Rows are points. Each copy is the shape, with its points in the same order, turned, moved and blurred by noise. Some copies are also mirrored. Which?

Shape (5 x 2):
[[-22  15]
 [ 21   2]
 [ 47  21]
 [-47 -20]
 [ 21  43]]
Copy 1 (5 x 2):
[[-17 -34]
 [-26   9]
 [-53  32]
 [ 24 -45]
 [-57  -2]]
Copy 1 is: only turned
Copy 2 (5 x 2):
[[ -8   1]
 [ 22  20]
 [ 60  14]
 [-40  23]
 [ 37 -17]]
Copy 2 is: mirrored

Shape (7 x 4):
[[ 55 -22 -14 -36]
 [-26   2   1 -22]
 [  0  12   7   3]
 [-24  -1   5  11]
 [ -7   9 -31  -4]
 [-17  -5  -4  22]
 [ 29 -24 -36  12]]
Copy 1 (7 x 4):
[[-33 -14 -36  42]
 [ 27 -18   7   1]
 [ 16  11  -4  -4]
 [ 16  17  20  -9]
 [ -5 -14  -4 -23]
 [  6  19  20 -13]
 [-47   7  -5   2]]
Copy 1 is: only turned
Copy 2 (7 x 4):
[[-60  26  13 -36]
 [-10   1  32  26]
 [-11   0  -8  13]
 [  2 -22   8  23]
 [ 10   6  22 -12]
 [  6 -26  -1   8]
 [-19 -11   1 -48]]
Copy 2 is: mirrored
Copy 3 (7 x 4):
[[-49 -10 -45 -28]
 [ -6  27  -4  22]
 [ -7   3  12   0]
 [ 18  15   7   9]
 [ -3 -11 -14  26]
 [ 23  -1   0   5]
 [ -2 -32 -37 -14]]
Copy 3 is: mirrored

Shape (10 x 6):
[[  0 -32   1 -12  15  -9]
 [  1   0 -14  -7 -14 -42]
 [ -5  11 -17  -1  15 -27]
 [ -6   5 -38   1  10   0]
 [-10  13  17 -46   5  47]
 [  7   5  46  -7   8  31]
 [ -8  23 -15  -7 -27  35]
 [ 18   3 -41  -2   7 -41]
 [ -7  11 -22 -10 -15  45]
 [-34   3  -4  -2   0  25]]
Copy 1 (10 x 6):
[[  6 -28   1 -13  18   8]
 [ -2 -19 -17  26  -4 -18]
 [ -6  -7   7  23  -8   3]
 [ 18  11  10   7 -16   3]
 [-23  16 -22 -56 -16  35]
 [-41  16 -11 -42  27  15]
 [ -3  40 -20 -27 -22 -12]
 [ 21  -7  -7  45  -2  -1]
 [ 12  37 -12 -36 -19   1]
 [-11  12  14 -35 -18  -8]]
Copy 1 is: only turned
Copy 2 (10 x 6):
[[-12   4   2 -13 -26 -10]
 [ 12   3  33   6 -18  26]
 [ 17   5  38   5  -4  -5]
 [ -9 -11  41  -2  13 -14]
 [-25 -12 -31  40  14 -27]
 [  8 -14 -49   5  12 -13]
 [-22 -26   4  21  44   6]
 [ 15 -15  60   0 -22   4]
 [-33 -28   3  12  37 -10]
 [-22  12   2   3  31 -12]]
Copy 2 is: only turned

Shape (13 x 8):
[[ 13  -1   5  23  -3 -36  -5  11]
 [  1  15  14   8   9  -5 -60  12]
 [  6  30 -32  -7  -2  -6  46  27]
 [-25   5   5  15  -5  -8   7   9]
 [ -5 -16 -22  -2  25  21  -5 -31]
 [ 12  -7 -43   6 -26  11  20 -15]
 [-25  -1 -27 -19  19 -47   0  13]
 [ -8  37  29 -26  -3   4  -5  16]
 [  5  28   0  20  -4  24 -20 -14]
 [ 15 -24   0  37   2   4 -33  12]
 [  2   6  10   6   0   9   8  15]
 [ 11   6  -7   2  -4  44 -25  15]
 [-14 -20  20 -19   1 -10 -15 -31]]
Copy 1 (13 x 8):
[[-27  17 -12  20  37   3 -16 -19]
 [-30   3  -8  13  -4 -49  -8  -9]
 [ 41  14 -27   4  34  28 -25  22]
 [-17  -8  -7  29   9   5 -11  17]
 [  7 -17   8 -25  21  -9  27  18]
 [ 26  10  31   7  42  11   5  30]
 [-32   3 -22 -30  26  20 -35  20]
 [ 11   0 -19   7 -32  -5 -17  -3]
 [ 12   9  -5  25   5 -32  15  13]
 [-20 -13  17  18  36 -32   2 -13]
 [ 10 -16  -1  23  10   3  -6  -4]
 [ 31 -14  13  12  12 -39  -8   2]
 [-28  -3  22 -13 -15   4  16   0]]
Copy 1 is: only turned
Copy 2 (13 x 8):
[[ 17  -6   0 -14  26   8 -27  -1]
 [ 27  25 -25  29  26  -8 -10 -32]
 [-10 -44 -22 -24  -4  16  21  18]
 [ 29  -6   0  -4 -10  14   2   4]
 [ -7  28  18 -19  -7  22  31 -27]
 [-23  14  -2 -35  -2  11  18  28]
 [  5 -12  -4  14  10  59  -9 -10]
 [  0 -25 -19  30 -21 -18  -1  -7]
 [ 15  25 -25 -13 -11 -26  15 -16]
 [ 27  26   4 -17  41 -13  10  -6]
 [ 16 -12   2  -2  -3 -14  13   3]
 [  5  19 -14   1  11 -32  42  -7]
 [ -9  26  31  20 -13   3 -15 -17]]
Copy 2 is: only turned
Copy 3 (13 x 8):
[[-26  27 -19 -14 -11   1 -20  -5]
 [ -5  21   7 -29 -42 -14  25 -22]
 [  4 -14 -36  43   0  30 -20 -11]
 [-32  -4  -7  -2  -2  20   9 -11]
 [-11 -32  23  12 -15 -18  13  28]
 [  5 -14 -17  12   3  23  -5  45]
 [-24  31  17  41  -4   9  -4 -13]
 [ 15  -8  -3 -10   7   7  11 -50]
 [  7 -24  -3 -27 -31  11   7   2]
 [-27  12 -24 -30 -29 -19  21  23]
 [-11 -14 -23  -5  -1   0   6 -11]
 [ 16 -20 -22 -14 -24  -8  40   7]
 [-15   0  36 -17  20 -18   9   3]]
Copy 3 is: only turned

Shape (16 x 11):
[[-25  -3 -19   8  43  -1 -25   1  -7   9 -22]
 [  3   3  -9 -22   1 -14 -14  -5 -29 -19  -1]
 [-13  24  10  22  29   5 -22  -1 -28   2 -15]
 [ 27 -38  -2  25  -9  -4  35  10   1 -12  35]
 [ 32  -5  -1  -2  -6 -23  45  37  31   7  41]
 [ -1   5   0  12  43 -23   9   7 -19 -18   4]
 [-38  17   0  11   0  -6  11   1 -20  -4 -13]
 [ 38 -19  40  23   9 -10   8  25  35  27  11]
 [-17  17   8   0  49   4  -5   6 -56  16  -8]
 [ -1 -33  -7 -14   1 -41  26 -21  10  -3  17]
 [ 24 -26 -20  10  -3 -14  11  28  21  11  22]
 [ 22 -23   3  15 -15 -42  10  24   7   8  46]
 [-27  11   8  -7  40  21 -25  -9   1  -9   9]
 [ 19 -15 -41 -16   1 -16  15 -50  12  28  31]
 [ 16   9 -14   2   9 -17  14  -8  -8 -18 -11]
 [-11  23  -3  27  25 -17 -11  -5  -7 -10  11]]
Copy 1 (16 x 11):
[[-15 -30   6 -11 -43  34   9  -3 -14   0  -4]
 [ 19  20  -4 -17 -19  15   7 -15 -11 -19 -21]
 [-16  -5  20 -15 -27  19   9  24  10 -13  -3]
 [ 29  -7 -36   3  41 -17  -8   2 -28  10   9]
 [ 29 -11 -38  42  41  -7 -26 -26   4   6  -9]
 [ 28 -20  -9  -1 -24   6   8   8  10 -14   5]
 [  6  11  10  17 -15  34  23  22 -11  -1 -12]
 [  2 -36  17  13  48 -13 -29 -22   8  12   8]
 [ -3 -22   2 -24 -19  36  28  25  26 -20 -24]
 [ 56  -3 -13   0   5  19  -5 -25 -23  29  -6]
 [  7 -21 -29  18  20  -7 -25 -21 -24   9 -10]
 [ 39 -15 -17  13  33  -6 -46  -4 -17   1 -20]
 [-10  -4   3 -15 -23  53   0  -6   2 -18  24]
 [ 24  13 -46 -23  -4  26 -22 -31  -9  60 -16]
 [ 20  12 -10   3 -20  -8  10  -9   0   7  -3]
 [ 10  -1   3   2 -29  16 -18  21   6  -4   7]]
Copy 1 is: only turned
Copy 2 (16 x 11):
[[ 19 -15  17 -10 -42 -40  24  -1  35   5 -11]
 [ 20   0 -23   6 -33  -1   9 -27   9  13   4]
 [  4 -28  14 -12 -15 -24  25 -17  26  27  10]
 [-11  -4   1  38 -22  33 -36  31  13  17 -17]
 [-47   7   9  35 -30  34 -20   6  -8 -18 -35]
 [  1 -26  12  11 -47   3  25   0   5  24  -8]
 [  4  10  20  17 -15  -8  31  -9  24  15  27]
 [-36 -38   6  -1   9  16 -19  29  10 -26 -28]
 [ 21 -36  37 -14 -37  -3  22 -34  25  16  18]
 [ 13  22 -14  15 -39  36  15  27  11  -7 -17]
 [-20   3   4  28 -25   7 -28  14  19 -10 -41]
 [-33  -7 -16  32 -21  43 -10   7  32  -5 -31]
 [ -5 -11   6 -34 -48 -28  13   4  20   9  23]
 [ 15  51   0 -25 -32  35 -11  13  20   9 -45]
 [ 10   3  -3  15 -19  -1  13  -6  -8  19 -16]
 [-19 -10   5  -4 -28  -9  30  -4  24  34  -7]]
Copy 2 is: mirrored

Shape (17 x 12):
[[-26 -15  22  17  11 -19  24 -22   2  12  21   9]
 [ -4 -15  31 -10 -14 -13 -15  23 -21 -16  -8  20]
 [-16 -35 -12 -21  10   1 -18  26 -14   7  20  -6]
 [ 22  -6  12  22 -21 -15   9 -17  22 -16 -22   5]
 [-17   5  32  10 -20  20  30  17   6 -31 -17   8]
 [-27   5  23 -23  28 -12 -25   5   7 -36  23 -18]
 [ 13  -2  12 -20 -22   3  -3  18 -26   8   5  -9]
 [-18   4  -8  27 -23  19  13  24 -17  13 -14 -18]
 [  0 -18   7 -20 -18   4   8 -15  10   6  -3  25]
 [-17 -11  -8   6   9   6 -10  14 -22   7 -17  11]
 [ 13  11  -3 -24  -2  21  24  -9 -20   5  -2   4]
 [ 10  -6 -10  11 -19  -2  25  -1  16   0   1  14]
 [  5  -7  13   9   6 -26   3  -5 -20 -29  -6  20]
 [-28  -3 -15  25  13  18 -10  11   4   5  27  23]
 [ 23 -19  34  17  -3  -8   4  32  23  -9  -5 -21]
 [ -2 -22  -4  15  -5 -30 -14  28  26 -18   0  10]
 [-16   8  31 -21  25 -28   5   5   9  12  21 -14]]
Copy 1 (17 x 12):
[[ 13  21   4 -21 -22 -21   9 -24  23   0 -14  10]
 [ 22 -41  22  15 -16   0   3   3  15  29  -2  11]
 [  6  14 -15  28  12  22 -12 -16  19  36  -2   7]
 [-16 -20  28 -21 -30  -3  19   9   4  -9  17 -15]
 [  3 -16  25  19 -28 -21  49   9  -6   5   1  28]
 [ 29  20  53  19   8  20  12 -26  -6  20 -18  11]
 [ 19 -10  -2  16 -30  22 -16  19  -1  25   0  16]
 [-20 -15 -21  20 -21  17  13  19  -4 -11 -23  29]
 [ 10   3   7  11 -23 -25  -3  -3  11   2  30  -7]
 [  8 -17 -16  17  10   8   9  -5  11  -7 -11  10]
 [ 25   4  -9   9 -14  -5  -1  25 -20  -1  17   8]
 [-25   0   5  -7 -11 -19   7  14   0  -1  15   8]
 [ 20 -23  18 -12   1  -5  14   3   4  12 -16 -16]
 [-13   1 -11  12  18 -11   2 -34 -11   2 -19  19]
 [-14 -13  25 -16 -23  28  22  -5  17  28  25  28]
 [-29 -24  34  -1  11   9   4  -7  26  18   1   3]
 [ 27  29  35 -10  -2   8 -12  -9  25  12  -7  33]]
Copy 1 is: mirrored
Copy 2 (17 x 12):
[[ -2 -22 -17  -3   8 -48 -23  -7 -13 -11  -4 -12]
 [ 30 -15  -2  -8  14  29  -1  -3 -15  -2  -5  -9]
 [ 18  -6   5  31  22   0  -9   5   9  16   1  30]
 [-22   4 -15  -6 -16  12 -10 -31 -21 -16  20 -31]
 [ -6 -10  17 -24 -18   6   6   7 -46 -28   1  -1]
 [ 24 -26 -42  -5 -12  -6  19   4  -5   9  12  39]
 [ 15   5  16 -20  21  18 -12 -11  10  -5  12  13]
 [-27  -7  36  -3  16   2   2  16   5 -28  18  -1]
 [  0   7   1  -4 -16   3 -34 -12  -6   8 -13  -9]
 [  0  -3  11  15  11   1  12  14  10   2  -4 -12]
 [  1  32  18 -29  -3 -12  -6  -5   7   6   0   5]
 [-18  12   8  -2  -8  -6 -27  -8 -20  -1  21 -16]
 [  9   5 -26  -9  16   3  10  -6 -24   3   3 -25]
 [  8  -1  -3  28  -6 -26 -12  41   0 -10  17  -5]
 [ 11 -22  11   9  -6   9   4 -40 -26 -22  39   2]
 [ -1 -22 -13  32  -1  18  -8  -5 -27  11  33 -11]
 [ 20 -38 -12 -18  -1 -31  -5 -18   3  16  18  16]]
Copy 2 is: only turned
Copy 3 (17 x 12):
[[ 14   2  18   7 -42   4 -35 -12  13 -24  -1   5]
 [ 26 -14  -5  38 -19  10   5  15  -6  15  -6 -28]
 [ 25  -8  -7  -8 -17   5   2   1 -43  -7  27 -23]
 [-20 -22  11  17  -4 -12   5  14  37  -9  -9   0]
 [  6  -4   8  12 -15  17  11  12   9  -9 -60 -11]
 [ 17 -38  28  12  -4  43  -6 -26 -31   7   5  -4]
 [ 11  19 -17  18   6  13   7   4  -6   6   8 -25]
 [ 12  30   6  10   8 -15  15   9 -15 -36 -24 -11]
 [-10  -3 -11  -2 -30 -13 -10  -1   7  18  -6 -14]
 [ 36  -3   5   7  -8 -26   7   0 -18  -7  -3 -13]
 [ 14  21 -11 -18   7   2   0 -10  14  17  -9  -8]
 [-10   3  -5  -6 -15 -10  -1  21  14  -7  -9  12]
 [ 32 -19  23  18 -14   2  -1  18  22  11   2  -5]
 [ 22  -7  11  -7  -8 -19 -32  11 -40 -13 -14  15]
 [ -1 -32 -20  23   1  22  12  12  11 -41  -5  -9]
 [  0 -39   5  21 -21  -2  14  28 -16 -15  10  12]
 [ 17 -10  -3  20 -22  33 -11 -38  -6 -10  13  15]]
Copy 3 is: only turned

Shape (17 x 12):
[[-22  -5   0  19 -15  -9   0  25 -13   3 -20   8]
 [-33   0  21  22 -18   1   5  16  -7 -16  24 -36]
 [ 18 -10  11  14 -26  -4  25  60  -9  25   2  14]
 [  3   5 -10 -11 -25 -26 -17  -9  -9 -44  10 -14]
 [ 12  -2 -29  18  -5  -7  -7  28  -7  11  -2 -11]
 [ 19   7  44  23   4  -5  -9  15  -4  24 -26   8]
 [ 14   1  28   1   4 -16 -24   2 -10   2  -6  37]
 [-12   8  31  -7   8  -1   8 -12  -2 -15  19  -6]
 [  5  18  10 -12 -16  17 -27  21  -6  15 -31  -4]
 [  1 -24  -4   7 -17  10 -19 -19 -18 -11  20   5]
 [-32  -4  21 -25  26 -20   8  -3  -2  11   5   6]
 [  9   4 -17  12 -14  20  12   6 -32 -16 -15  13]
 [ 31  22 -19  -3   1  24   1  21 -24 -26  -7  -3]
 [ -8 -35 -13 -15  17  -8  -9  14  -6 -18   6  35]
 [ 29  -5   8   5  -8 -29 -20  33 -13 -13 -15   2]
 [ 10 -20  14  -1  13  -7  -6   2 -35  -6 -12   7]
 [  6 -35 -13  12 -14  10 -16  -8   5  -3 -19   4]]
Copy 1 (17 x 12):
[[ -3  12 -23  50  -3   1  10   7   1  -8 -20 -12]
 [  5  26  12  45  10  15  15   5  36  10 -19  25]
 [ 16  -1 -47  20   1  34  16  23   7  26 -20 -33]
 [  6 -22  24  31  29  -1 -10   6   1 -27  -8  14]
 [ 17  -1  -3  27 -13   6   0   4  14  -2   1 -38]
 [-43   5 -35   5  -7   3  21   1  13  -1   0 -21]
 [-33 -18 -17   5   3  -5  20  -5 -22  -4 -12 -12]
 [-18  13   6  13  14  -6  -2   4  -2  21   6  31]
 [-29  16 -15  14 -22  29 -13  -8  -7 -24  -4 -23]
 [ -5   2  32  10  -6  -1  17  24 -12  -3 -19   3]
 [  0  33 -25  14  13 -24   6 -21 -24   7  -4  22]
 [ -5  -3  -2  45 -15  12  -1  39 -14  -6  15 -15]
 [ -9 -12   8  30  -4  27 -12  23 -10 -10  39 -19]
 [  3   4   4  32  23  -7  23   1 -52   4  -9 -21]
 [ -9 -18 -18  21  19  14  13  -2   7 -22  -2 -31]
 [-10   3  -7  14   6   0  34  19 -18 -15  13  -7]
 [-13  17  20  15  -1  -7   3  31 -15 -13 -24 -38]]
Copy 1 is: only turned
Copy 2 (17 x 12):
[[  7   9   4  11 -29   0  -3   8 -18 -18  -2  29]
 [ 12   4   2   7 -14  16 -24  46  24   7   2  41]
 [ 18  13  11  45 -34  -8  11  43 -21 -12 -16 -15]
 [ 23 -50  13  -1  20  10  -3   3   5   2  -3  31]
 [ -8  -8   7  23  -4   7   9  21 -15 -32  -2   5]
 [  0  24  22  32 -19 -11  -2   9 -28  23  36  -2]
 [  6   3  14   7   2 -12  24   1 -43  27  14  11]
 [ 14   2  19 -16   1  13   0  17  11  33   7  14]
 [ 24   6 -10  28  -8  30   4  -3 -24  -2  35   2]
 [  3   5  -7  10  27  -1  14  -2  10  10 -12  38]
 [ 18  28  35 -35  -5  16   8  21 -19   8   1  15]
 [  2  -7  -4  15 -21   7  17 -22  10  -5 -11   4]
 [  0 -31  -7  15 -16  26  33  -4  14  -3   6 -11]
 [ 17   6  19 -15   1  -5  59  13 -13 -15 -12  27]
 [ 11 -26  30  37  -2  -3  19  13 -27  -5  14  13]
 [ -6   9  36  14   1   9  29 -10  -8   8   1  23]
 [ 14  17   1  19  23 -15  18 -10   5 -23   6  23]]
Copy 2 is: only turned
Copy 3 (17 x 12):
[[-25   2   0   2 -14   8 -21   5   6   6  35   3]
 [-12  14  -1 -12 -18   6  20 -24  26  -9  44 -32]
 [ -3 -15  20  -7  -1  -7 -38  44  14   5  25 -35]
 [  4  27  23  24  -6  22  14 -18  31 -18   2  16]
 [  3  17   6  10  10   6 -19   2   0  27  16 -13]
 [-34   6  14 -20 -21  -3 -23  21 -28 -10  -6 -16]
 [-21  18  13  16 -12   7 -17  29 -27 -36   0   1]
 [  5   9  -3 -15  -6  10  10 -14   0 -48  12  -4]
 [  2  -9   6  15 -46   6 -27   3 -19   7  -9 -10]
 [ -6  20 -17  30   5 -12  20   3   4 -17   4  -1]
 [ -6 -11 -20  -8   5  40 -12  -2 -16 -46  20   2]
 [ 10  13  -9  12  -8 -26 -31   5  16  -7  10  16]
 [ 35  29   8  12 -15 -17 -38  -3  18  -3  -7   0]
 [ 12  19 -25  19   3  28  -9  37  -2 -21  21  24]
 [-13  27  26  10 -17  28 -24  24   9   3  -9 -11]
 [-17  23 -21   5  -4   7 -23  15   6 -20  -8   0]
 [ -7  11 -14   9  -7  -4   9  23  -3  21   5  24]]
Copy 3 is: only turned

Shape (15 x 12):
[[  3 -16   1  16  18  10  10  13  17  -2  18  13]
 [  3 -15 -20  -5  -1  16  14   7  18  -6  24 -13]
 [  8  -3  -8  -3  13  15  11 -25  11 -10  22  -8]
 [-40   0  15  25 -23  15 -25   1 -10 -20   0  -9]
 [ 11   4 -14  24 -10   7   0  11   1  -8  27  -9]
 [ -1  -3   5   2  20  -8  -4  11  16  -2 -47 -11]
 [  9  -9   6 -16  -9  16   7  20  -1  13  17  -5]
 [-42   3   4  15  -5   2  -2   2  -5 -17  18  -7]
 [  0  10   2 -27  -3   7   8  16   3 -13  27   8]
 [ -1  -1 -14  15   7  17 -34  20   5  -8  18  -9]
 [  9   1   6 -31  12 -16  19 -10  -9 -10  27   4]
 [  6 -11 -14   0  14  20  11   9  -7 -14   7  -4]
 [  6 -44 -13  20  15 -47 -20  15  16 -20   9  25]
 [  3  -3   0  -5  18  -7  -1  12  -3  12  -3 -14]
 [-12   6 -18   3 -26  17  12   5  -9  31  22  15]]
Copy 1 (15 x 12):
[[-21  15   6  -6  -4  16  -3 -14 -23  17  -5  24]
 [-14  11  -1 -10  -9   9 -21  -2 -18  12 -27  -4]
 [-10  -4  -2 -16 -10  19 -24 -22  -6   0  -6   0]
 [-54   9  17 -11 -14  -6  31   7  18 -14  -4 -12]
 [ -6  20   1 -10 -31  -2   0   1  -4  16  -8   2]
 [-23  21   0  23  38 -15 -11  -3  10 -10  12  16]
 [ -4   1 -12 -10  -3   9   0  22 -26  -7 -16  10]
 [-49   1  18  -5 -22  14   7   9   3  -3   1 -15]
 [-15 -16  -6  -5 -17  24 -12  25   0   4 -18  20]
 [-32  17  -7   2 -31 -22  -2  -3  -6   7 -13  16]
 [  7 -28  -5  13 -13  38 -16   4  -9  -9  -3   7]
 [ -6   5  18  -3 -10  -5 -19  -1 -17  -3 -11  16]
 [-20   5  10  60 -13   9  19 -31  -6  34 -19  18]
 [-12   6  -8  17   0   2  -8   5 -15 -11  11   7]
 [ -8 -14  -5 -27 -11  -1  13  23 -29  24   2 -14]]
Copy 1 is: mirrored
Copy 2 (15 x 12):
[[  2  20   1   7  -8 -10   4   4  23  28  18 -16]
 [-20   5  -5   8  20 -18  -9  -2  19  21  23  -8]
 [-19  16   4  -1  -1 -13 -10 -20  13  15  27  15]
 [  8   1  -6  17   0  -3 -17 -19 -46  22 -17 -19]
 [ -2  -1   4   5  22   9   2  -2   1  36  16  -2]
 [ 10  12  18 -21  -8 -31  -4  26  -5 -13 -14  -5]
 [  0 -10 -23  -1   9  -1  -9  -3  28   8   6 -12]
 [ -9  17   8  15   2   6 -21 -21 -21  18  -2 -26]
 [-13  -6   1  12   7   1  -7 -22  35   9 -10  -9]
 [ -4 -22  12   2  -4  -8  -9   3  -6  42   7 -13]
 [-31  15  -1 -10  -4  13  -3 -25  34  -5  -2   2]
 [ -5   7   3 -17   8 -21  -5 -14  16  24   9 -11]
 [-39  24   7  -4 -24   1  39  33  -1  30  -5 -32]
 [ -2   0   5 -22  -3  -1 -13  10  10   0   6 -12]
 [  9 -13 -10  13  18  11   7 -26   5  -3  35 -29]]
Copy 2 is: mirrored
